Each row of a before or after table is a point. The points were changed in one or more steps. Then noise was added and the rows were shuffled. The steps act on columns, c1 being the first. What was done? A step turns or swaps two columns, mirrors them in a line or flattens them onto one, adds a multiple of one to another, or multiplies or shifts one. Angles are multiples of 10 degrees, from the lower column toward the higher: turns from -170 to 170, lines from 10 to 170 but not 90. Use the fewest steps. Two steps may share a column if one is a turn and the other turns, adds or multiplies; they go together, in the order done. Otherwise the lowest column goes first.
In the rows, 100 means zero.

Before (12 x 2):
158, 104
158, 115
111, 74
113, 142
137, 50
68, 130
101, 8
142, 82
131, 57
98, 94
124, 128
137, 11
After, 12 rows:
98, 106
93, 95
91, 93
110, 112
55, 47
73, 68
129, 132
89, 88
125, 134
120, 127
87, 91
136, 139
Steps: flatten c1 and c2 onto the line at 50 degrees

Before:
41, 81, 91
117, 67, 72
77, 123, 61
77, 143, 61
62, 94, 59
189, 100, 125
107, 98, 87
61, 70, 104
After:
66, 95, 73
38, 50, 111
65, 39, 118
107, 36, 68
101, 72, 84
66, 114, 71
50, 63, 74
192, 71, 94
Steps: turn c1 and c3 by -20 degrees; shift c2 by -30

Before (10 x 4):
116, 86, 61, 94
72, 126, 132, 122
48, 36, 98, 81
128, 80, 51, 142
41, 83, 59, 140
75, 66, 85, 81
118, 47, 88, 80
113, 118, 134, 105
75, 104, 86, 87
106, 37, 85, 172
After, 10 rows:
91, 111, 61, 109
90, 81, 130, 74
69, 128, 82, 125
97, 185, 85, 51
136, 87, 134, 92
9, 129, 62, 66
89, 137, 54, 65
69, 89, 87, 112
111, 145, 90, 140
54, 153, 96, 143
Steps: add 0.7 times c3 to c1; turn c2 and c4 by -160 degrees

Before (9 x 6):
107, 86, 93, 102, 115, 89
118, 89, 107, 118, 134, 125
87, 87, 92, 83, 88, 97
92, 85, 110, 87, 104, 77
91, 93, 102, 107, 105, 110
101, 88, 98, 100, 93, 97
100, 89, 89, 94, 125, 105
89, 62, 98, 100, 105, 83
92, 92, 84, 108, 111, 94
After (9 x 6):
110, 6, 99, 100, 92, 85
107, 80, 93, 108, 88, 95
89, 64, 98, 104, 89, 90
100, 62, 105, 88, 92, 79
111, 81, 101, 107, 93, 109
108, 67, 97, 84, 106, 98
89, 72, 94, 94, 77, 106
80, 71, 102, 119, 75, 125
102, 70, 100, 99, 107, 96
Steps: turn c1 and c5 by 160 degrees; add 0.5 times c4 to c1; multiply c2 by 2.5; multiply c3 by 0.4

Before (13 x 8):
58, 125, 86, 157, 91, 119, 127, 113
97, 105, 143, 195, 82, 59, 99, 99
112, 90, 89, 119, 83, 63, 106, 152
86, 141, 61, 106, 61, 144, 80, 125
133, 110, 69, 95, 118, 67, 53, 141
115, 49, 68, 64, 65, 86, 86, 80
60, 134, 109, 63, 62, 92, 71, 90
108, 61, 113, 108, 104, 131, 122, 113
50, 69, 92, 95, 51, 32, 45, 149
115, 109, 108, 99, 80, 100, 33, 93
45, 113, 46, 121, 132, 128, 115, 139
76, 79, 161, 124, 98, 78, 56, 57
87, 102, 39, 148, 24, 113, 119, 138
After (13 x 8):
84, 85, 69, 150, 26, 148, 157, 129
54, 49, 61, 96, 57, 38, 65, 125
92, 109, 138, 197, 79, 30, 75, 98
55, 114, 106, 158, 96, 131, 137, 123
117, 107, 67, 94, 77, 93, 46, 101
48, 96, 68, 122, 130, 150, 147, 143
115, 71, 97, 118, 81, 77, 116, 144
77, 105, 119, 128, 96, 49, 28, 47
64, 132, 84, 68, 61, 80, 71, 112
110, 58, 125, 111, 99, 123, 115, 88
120, 63, 61, 65, 63, 110, 113, 61
129, 86, 54, 86, 119, 83, 81, 136
87, 126, 59, 108, 57, 168, 107, 145
Steps: turn c2 and c8 by 30 degrees; add -0.5 times c3 to c6; turn c3 and c7 by -40 degrees

Before, 13 rows:
72, 102, 113, 130, 89, 89, 87, 119, 81
113, 101, 135, 109, 97, 130, 81, 133, 105
115, 110, 113, 47, 91, 110, 79, 125, 89
113, 111, 98, 105, 105, 98, 176, 132, 117
90, 45, 93, 99, 95, 111, 93, 122, 105
59, 53, 88, 94, 79, 99, 78, 110, 184
118, 111, 104, 131, 82, 163, 88, 108, 97
123, 68, 81, 112, 84, 109, 102, 107, 125
110, 58, 117, 124, 87, 105, 98, 124, 101
100, 108, 111, 128, 97, 122, 120, 61, 114
117, 116, 123, 132, 86, 94, 77, 131, 90
85, 113, 92, 118, 165, 93, 139, 95, 85
108, 102, 108, 55, 83, 95, 78, 81, 85
After, 13 rows:
79, 61, 109, 110, 82, 107, 110, 87, 126
96, 115, 73, 132, 87, 92, 144, 77, 87
106, 104, 101, 56, 79, 98, 138, 123, 82
94, 108, 54, 130, 79, 162, 137, 88, 104
92, 98, 35, 108, 95, 129, 137, 79, 108
47, 116, 91, 107, 104, 98, 11, 73, 119
101, 107, 71, 46, 93, 108, 138, 81, 88
125, 100, 90, 131, 86, 89, 99, 90, 76
93, 106, 87, 123, 96, 116, 73, 136, 112
94, 61, 70, 121, 88, 105, 111, 81, 102
94, 114, 117, 121, 169, 95, 36, 105, 84
150, 54, 106, 97, 79, 96, 97, 86, 187
113, 45, 93, 98, 94, 109, 104, 76, 105
Steps: turn c1 and c7 by 150 degrees; multiply c7 by 1.6; turn c3 and c8 by 160 degrees; add -0.7 times c6 to c3

Before (12 x 11):
107, 51, 72, 159, 75, 50, 115, 134, 74, 128, 64
103, 143, 75, 157, 74, 74, 105, 67, 64, 143, 108
88, 134, 81, 163, 80, 104, 117, 74, 149, 88, 126
129, 68, 116, 53, 90, 60, 101, 59, 100, 122, 87
136, 87, 120, 84, 141, 69, 86, 118, 105, 124, 77
97, 101, 107, 52, 107, 15, 103, 107, 108, 114, 78
142, 108, 70, 98, 106, 47, 87, 99, 90, 79, 80
139, 99, 138, 81, 84, 42, 67, 96, 111, 109, 117
86, 70, 71, 118, 93, 84, 98, 143, 62, 100, 100
82, 106, 89, 137, 70, 77, 86, 109, 75, 98, 45
68, 104, 69, 195, 98, 80, 78, 57, 98, 106, 119
90, 125, 36, 170, 76, 104, 59, 84, 131, 127, 117
After, 12 rows:
121, 102, 80, 162, 80, 111, 85, 60, 149, 89, 123
88, 64, 139, 84, 83, 99, 168, 101, 110, 108, 116
115, 82, 76, 157, 73, 118, 118, 53, 65, 142, 111
77, 111, 76, 161, 74, 135, 138, 150, 77, 128, 63
93, 125, 68, 193, 98, 89, 129, 53, 96, 104, 122
101, 123, 69, 118, 94, 108, 117, 147, 61, 101, 100
95, 56, 71, 96, 109, 114, 151, 103, 89, 80, 81
117, 111, 82, 136, 74, 97, 127, 103, 74, 99, 46
49, 84, 117, 58, 88, 118, 134, 79, 99, 121, 83
113, 98, 33, 169, 77, 61, 122, 76, 127, 125, 115
104, 102, 107, 50, 108, 142, 169, 107, 107, 113, 79
91, 71, 120, 82, 142, 104, 131, 126, 105, 120, 78
Steps: turn c1 and c2 by -110 degrees; turn c1 and c8 by -30 degrees; turn c6 and c7 by -120 degrees

Before:
64, 103, 87, 111, 115, 82, 74, 73, 86, 102, 94, 71
116, 104, 121, 140, 118, 127, 110, 106, 102, 86, 113, 81
114, 59, 89, 96, 114, 116, 122, 114, 113, 125, 104, 113
97, 70, 124, 97, 96, 126, 80, 121, 119, 85, 80, 107
85, 100, 90, 131, 115, 121, 95, 123, 70, 130, 104, 88
62, 109, 122, 138, 96, 121, 115, 68, 120, 116, 76, 64
112, 97, 90, 90, 108, 120, 92, 80, 108, 116, 97, 109
100, 95, 104, 131, 132, 104, 116, 107, 74, 90, 83, 113
After:
111, 53, 91, 120, 142, 116, 98, 115, 113, 84, 105, 113
64, 113, 106, 107, 145, 81, 79, 73, 84, 109, 95, 72
66, 99, 121, 133, 88, 122, 118, 68, 119, 125, 76, 66
83, 101, 102, 141, 144, 97, 97, 124, 97, 112, 104, 86
101, 87, 103, 107, 197, 89, 111, 107, 91, 132, 84, 113
109, 101, 92, 109, 124, 115, 91, 81, 114, 84, 96, 109
101, 84, 110, 84, 89, 123, 68, 121, 121, 105, 81, 106
117, 100, 103, 106, 155, 117, 113, 106, 115, 141, 113, 80
Steps: multiply c3 by 0.4; turn c1 and c3 by -20 degrees; turn c2 and c7 by 30 degrees; mirror c4 and c10 in the line at 30 degrees; multiply c5 by 3; flatten c6 and c9 onto the line at 40 degrees
